Each row of a before or after table is a point. One or more steps were done to the points. Then noise was added and the rows were shuffled. The steps act on columns, c1 being the first. Write out the steps. A step turns or swaps two columns, mirrors them in a line or flattens them onto one, adds a multiple of one to another, or multiplies or shifts one. Angles are multiples of 10 degrees, from the lower column toward the higher: turns from -170 to 170, lines from 10 to 170 but not 90. Use the fewest steps. Two steps may share a column if one is a turn and the other turns, adds or multiplies; they go together, in the order done. Otherwise the lowest column goes first.

Before:
[[ -32   21    2]
 [ -29   49   12]
 [ -25 -105   -6]
 [  92   14   22]
 [   6   12   -7]
 [ -22   27    7]
 [ -29    9  -16]
 [ -25   28   31]]
After (8 x 3):
[[ 11   2   0]
 [-17  12  -6]
 [-27   7 -21]
 [-39  14   7]
 [-15 -39 -22]
 [-13   3 -28]
 [ 55   6  77]
 [-28  21  -6]]
Steps: turn c1 and c3 by 40 degrees; multiply c2 by 0.4

Before, 10 rows:
[[ -3  18 -20  21]
 [ 11  19   5 -10]
 [ 17  21 -25  12]
 [ 10 -10  27  -8]
 [ -2   8   1 -16]
 [ -3  -5   6  -4]
 [  9  40 -28  18]
 [  5   3 -16  -7]
 [ 18  12 -23  21]
 [  3   0   8 -17]]
After:
[[-22 -32 -18  11]
 [ 13  34  28  16]
 [-16  -2  -7  -6]
 [ 25  53  16   3]
 [ -3 -14  -8  -1]
 [ 18 120  28   8]
 [ -1   8  18  -7]
 [ 10  64  31  10]
 [-10  23  -4 -11]
 [-14  55   2   3]]
Steps: turn c1 and c3 by 150 degrees; turn c1 and c4 by -50 degrees; multiply c2 by 3

Before:
[[-26  56 -65   9  13  10  36  -1]
 [ 57 -37 -24   3  21 -25  -2   3]
 [-23  83 -42  -4  -6 -19  27  -3]
 [ 22 -22 -15 -10  48  23 -17   4]
 [ 75 -27  21 -57  34  -9   2  16]
 [-48  29 -24 -14 -18 -22  27 -44]
 [ 15   5  20  10  39  -9  34  31]
 [ 20 -24 -13  13  35 -30 -32  21]
 [ 54  11  14 -21 -14  16 -17  33]
 [ 44 -12  20  26  17  21 -10 -18]
 [ 31 -17   8   4   1 -39 -19  -6]
 [ 15 -28  -4 -38 -38   2  31  49]
 [-35  81 -90  43   1 -14  77 -39]]
After (13 x 8):
[[ -8  27  20  56  38  75   3 -16]
 [-41   3  -7   4   3  33 -21 -17]
 [-23  21  17 -17  23  58   1 -34]
 [ -9  25 -21   7  38  15  35  20]
 [ 17  24  -1  25 -16  55 -16  24]
 [ 24  14  19  -6  49  21 -20 -18]
 [ 18 -10 -32  -6  17  43 -11 -19]
 [-14 -76  42 -92   0 -37  74  51]
 [  9 -28  44 -48  14 -26  35  47]
 [  2  55  26  28 -34  16  31   2]
 [-20 -42  32 -24  -6 -24  26  70]
 [-32  29   2 -18  34  19 -34 -12]
 [-22 -53  28  -3 -18 -46  26   1]]
Steps: swap c1 and c6; mirror c2 and c8 in the line at 60 degrees; turn c3 and c4 by 140 degrees

Before:
[[ 39  51  14  -1  -7 -37  -7  -5 -30  15 -28]
 [ 35   0 -21 -19   1  36  -9  42 -37 -32 -14]
 [ 67  25  21  -3  15   7  13 -45 -33  20 -21]
 [ 30   7  12  -9  27 -24   9  10 -56  -3   3]
 [ 18   4  16 -52  56  52 -68  40   8  20  35]
 [ 52  33 -27 -14 -12 -33   1 -14  14  -5  47]
 [ 25   9  14   7  16 -41  26  56   6  11 -28]
 [ 36 -37  35  15 -17  -8 -22   8 -45 -26 -40]
 [ 53  31 -50 -26  28 -75 -18 -12  52 -49 -85]
 [ 16   6 -28 -38 -34  -7  16 -27 -17   7  25]
 [ -7  40  58 -18  34   7  -6   5  32 -13  12]]
After, 11 rows:
[[ 41 -46  27  19 -14  -8  22  16 -46 -30  -9]
 [ 28   7  13 -15  29 -26   1  21 -56  -6  33]
 [ 12  17 -28 -33 -42 -11   1 -45 -17   7  56]
 [ 32 -12 -27 -18  -3  36   3  65 -42 -34  14]
 [ 45  -1 -57 -28  28 -74 -23 -16  54 -49 -55]
 [ 74  29  11  -4  17   8 -12 -70 -32  19   5]
 [ 22 -46  16 -62  44  49 -54  65   5  20  66]
 [ 25  28   2   6  17 -38   9  92   8  11   2]
 [ 40  31   6  -3  -6 -35 -46  -6 -32  15   1]
 [ 47  23 -33 -14 -13 -35 -23 -23  13  -4  81]
 [  3  17  58 -23  31   9 -29   9  32 -12  45]]
Steps: turn c1 and c3 by -10 degrees; add 0.3 times c10 to c2; turn c2 and c7 by -50 degrees; turn c4 and c5 by 10 degrees; multiply c8 by 1.6; shift c11 by 30
